Each row of a before or after table is a point. One or more steps were done to the points. Then noise was added and the rows were shuffled. The steps act on how far a point lies along the listed directions, d1 being the first. Name the steps. A step turns or swaps two directions, mirrors them in a line or flattens them onto one, adds a multiple of one to another, or multiplies one. Angles are multiples of 10 degrees, from the lower direction toward the higher: turns from -170 to 170, lines from 10 to 170 but not 90. Use the fewest steps. Two steps may share a direction if one is a turn and the other turns, adds or multiplies; they go together, in the order done. Otherwise the lowest direction goes first.

Directions:
(1): [ 2.33, -2.19, -0.01]
(2): [-2.00, -2.13,  1.32]
(3): [0.91, 0.95, 2.92]
Before (12 x 3):
array([[-0.59, -0.57,  0.26],
       [ 0.43,  0.08,  0.14],
       [-0.62, -0.08, -1.43],
       [-0.45,  0.07,  0.41],
       [-0.02, -0.42, -0.57],
       [ 0.46,  0.04,  0.17],
       [ 0.05,  0.31,  0.24],
       [ 0.25, -0.21,  0.21],
       [ 0.34,  0.01,  0.02],
       [ 0.15, -0.05,  0.31],
       [ 0.21, -0.11,  0.16],
       [-0.35, -0.87,  0.07]])
After (12 x 3):
array([[-0.75, -0.55, -1.36],
       [-0.07, -0.19,  0.42],
       [ 0.31,  0.68,  0.40],
       [ 0.05, -0.07,  0.79],
       [-0.48,  0.64, -0.35],
       [ 0.46,  0.21,  0.72],
       [ 0.03,  0.21,  0.79],
       [ 0.14, -0.15,  0.74],
       [-0.66, -1.07, -3.48],
       [-0.13,  0.08,  0.55],
       [-0.04,  0.04,  0.50],
       [-0.85,  0.34, -0.67]])
Steps: turn d1 and d2 by 110 degrees; multiply d3 by 2.5

Directions:
(1): [ 0.59, -2.06, -2.00, -1.26, -1.75,  2.04, -2.69, -1.66]
(2): [-0.04, -2.55, -0.97,  2.62,  0.61, -3.33, -1.04, -0.73]
(3): [-2.16, -0.84, -2.83, -1.22,  3.24,  0.70,  0.60,  1.08]
(4): [ 2.54, -1.18, -0.35,  2.70,  1.18,  2.76,  1.77, -0.01]
(5): [ 0.74, -2.89,  2.36, -2.63,  1.11, -0.54,  1.59, -1.39]
Before (9 x 8):
array([[-0.42,  0.75,  0.13, -0.29, -0.40, -0.60, -0.08,  0.20],
       [ 0.27,  0.37,  0.43, -0.02, -0.27,  0.61,  0.14,  0.16],
       [-0.11, -0.84, -0.30,  0.40, -0.10, -1.26, -0.71, -0.86],
       [ 0.05, -0.72,  0.02,  0.04, -0.94, -0.84, -1.14, -0.87],
       [ 0.08,  0.14, -0.37,  0.27,  0.22,  0.40,  0.12,  0.11],
       [-0.21,  0.00,  0.11,  0.31,  0.02,  0.18,  0.52,  0.03],
       [ 0.11, -0.20, -0.26,  0.04,  0.32, -0.20, -0.28, -0.26],
       [-0.44, -0.17, -0.41, -0.38,  0.36,  0.13, -0.07,  0.12],
       [ 0.17,  0.02,  0.22, -0.44, -0.07,  0.03,  0.60, -0.09]])
After (9 x 8):
array([[ 0.18,  0.02, -0.07, -0.47, -0.18,  0.19,  0.37, -0.04],
       [-0.38,  0.08, -0.21,  0.24,  0.01,  0.25,  0.31,  0.04],
       [ 0.13, -0.12, -0.18, -0.04,  0.30, -0.40, -0.30, -0.23],
       [-0.30,  0.30, -0.45, -0.08,  0.35,  0.04,  0.07,  0.18],
       [ 0.25,  0.72,  0.39,  0.20, -0.80, -0.18, -0.03,  0.03],
       [ 0.16,  0.25,  0.12,  0.04,  0.08,  0.81,  0.30,  0.25],
       [ 0.29, -0.88,  0.09,  0.75, -0.08, -1.18, -0.40, -0.89],
       [ 0.69, -0.91,  0.58,  0.69, -0.42, -0.67, -0.23, -0.74],
       [-0.55,  0.06,  0.07, -0.52, -0.06, -0.27, -0.26, -0.02]])
Steps: flatten d1 and d5 onto the line at 60 degrees; turn d3 and d4 by -60 degrees

Directions:
(1): [-5.08,  1.34,  0.89, -1.41, -0.81, -1.95,  1.06,  0.12, -1.41, -1.16,
  0.61,  1.17]
(2): [-0.24,  3.14, -1.32, -3.23,  0.79, -0.24, -1.12,  1.10,  0.83,  2.49,
 -2.45, -1.71]
(3): [ 1.00, -0.07,  0.10, -1.21,  0.48, -3.23, -1.21, -3.34, -0.33,  1.77,
  3.31, -1.05]
(4): [-0.25, -0.15,  0.91,  2.51, -1.46, -3.18, -3.66,  1.81,  1.30,  0.63,
 -1.30,  1.08]
(5): [-1.66,  0.50, -1.04,  2.69,  0.39,  1.27,  0.78,  1.90, -0.72,  4.08,
  2.52, -0.44]
(6): [ 1.52,  1.03,  1.73, -1.57, -0.35,  0.82, -2.04,  3.34, -2.23, -1.63,
  2.77, -0.92]
Before (10 x 12):
array([[ 0.34, -0.21, -0.12,  0.11,  0.09, -0.10,  0.06, -0.24,  0.51,
         0.31,  0.03,  0.21],
       [ 0.05,  0.23, -0.41,  0.11,  0.19, -0.46, -0.16,  0.20,  0.87,
         0.24, -0.91,  0.08],
       [ 0.49,  0.02, -0.23,  0.23, -0.36, -0.44, -0.45, -0.02,  0.62,
         0.35, -0.60, -0.03],
       [-0.13,  0.72,  0.57, -0.26, -0.13, -0.74, -0.38,  0.16,  0.33,
         0.27, -0.16,  0.21],
       [ 0.06,  0.74,  0.82, -0.53, -0.43, -0.22, -0.99,  1.64, -0.34,
         0.21, -0.10, -0.10],
       [-0.49,  0.22, -0.55, -0.95,  0.41,  0.31,  0.50, -0.45,  0.35,
        -0.20, -0.93, -0.22],
       [ 0.32,  0.11, -0.08, -0.68, -0.03, -0.34, -1.06,  0.55,  0.37,
        -0.35, -1.06, -0.03],
       [ 1.16,  0.10,  0.32, -0.40,  0.14, -0.12, -0.60,  0.13,  0.24,
        -0.82, -1.06, -0.13],
       [-0.53, -0.42,  0.21,  1.01,  0.05, -0.06,  0.36, -0.06,  0.03,
        -0.46, -0.23,  0.81],
       [-0.22,  0.39,  0.31, -0.16, -0.27, -0.72, -0.87,  0.83,  0.11,
         0.13,  0.44,  0.07]])
After (10 x 12):
array([[-0.31,  0.61,  0.26, -0.71,  0.15,  0.10,  0.18,  0.45, -0.31,
        -0.67, -0.54, -0.02],
       [-0.34,  0.06,  0.12, -0.12, -0.21, -0.46, -0.16,  0.16,  0.27,
        -0.02,  0.12,  0.40],
       [ 0.56,  0.49,  0.53, -0.14,  0.07,  0.02, -0.11,  0.23,  0.01,
         0.44,  0.59, -0.13],
       [-0.07,  0.20, -0.07, -0.61,  0.10,  0.44, -0.34,  0.91, -0.30,
        -0.12,  0.00, -0.14],
       [-0.13,  0.34,  0.02,  0.31, -0.02, -0.31, -0.42,  1.08,  0.20,
         0.02,  0.04,  0.08],
       [-0.17, -0.19, -0.53,  0.51,  0.18, -0.11, -0.27, -0.03,  0.70,
         0.62, -0.75, -0.07],
       [ 0.69, -0.16,  0.40,  0.32,  0.11, -0.05, -0.51,  0.20,  0.19,
        -0.67, -0.53,  0.36],
       [-0.35,  0.41,  0.24, -0.10, -0.52, -0.30, -0.37,  0.76, -0.25,
        -0.12,  0.24,  0.06],
       [ 0.52,  0.18,  0.09, -0.54,  0.20,  0.40, -0.08,  0.43, -0.28,
         0.04,  1.15, -0.38],
       [ 0.56,  0.21,  0.31, -0.62,  0.20,  1.34,  0.59,  0.73, -0.78,
         0.34,  0.83, -0.47]])
Steps: mirror d1 and d3 in the line at 80 degrees; turn d2 and d5 by 50 degrees; multiply d2 by 0.4; turn d4 and d6 by 80 degrees
